Each row of a before or after table is a point. One or more steps were done to the points. Then noise was added and the rows were shuffled. The steps act on how far a point lies along the listed directions, d1 being the first. Write out the steps. A step turns or swaps two directions, mirrors them in a line or flattens them onto one, adds a multiple of one to another, or multiplies one. Angles are multiples of 10 degrees, from the lower direction toward the higher: turns from -170 to 170, lines from 10 to 170 but not 90. Use the fewest steps. Two steps may share a direction if one is a turn and the other turns, adds or multiplies; they go together, in the order done. Otherwise the lowest direction goes first.

Directions:
(1): [+0.15, +0.30, -0.34]
(2): [+0.14, +0.31, +0.33]
Before:
[[-0.04, +0.11, +0.19],
[-0.04, +0.13, +0.19],
[-0.04, -0.25, -0.10],
[-0.12, -0.23, +0.33],
[-0.01, -0.20, -0.13],
[-0.07, -0.18, +0.18],
[-0.02, -0.01, +0.00],
[+0.12, +0.00, +0.27],
[-0.03, -0.09, -0.04],
[+0.07, +0.22, +0.29],
[+0.05, -0.07, +0.54]]
After:
[[+0.14, +0.06, +0.51],
[-0.01, -0.13, +1.08],
[-0.11, -0.47, -0.19],
[-0.18, -0.34, +0.34],
[+0.01, +0.20, +0.40],
[+0.16, +0.43, +0.55],
[-0.09, -0.36, -0.25],
[-0.08, -0.16, -0.10],
[-0.26, -0.44, +0.66],
[-0.02, -0.04, +0.01],
[-0.01, +0.26, +0.37]]
Steps: multiply d1 by 2; multiply d2 by 2
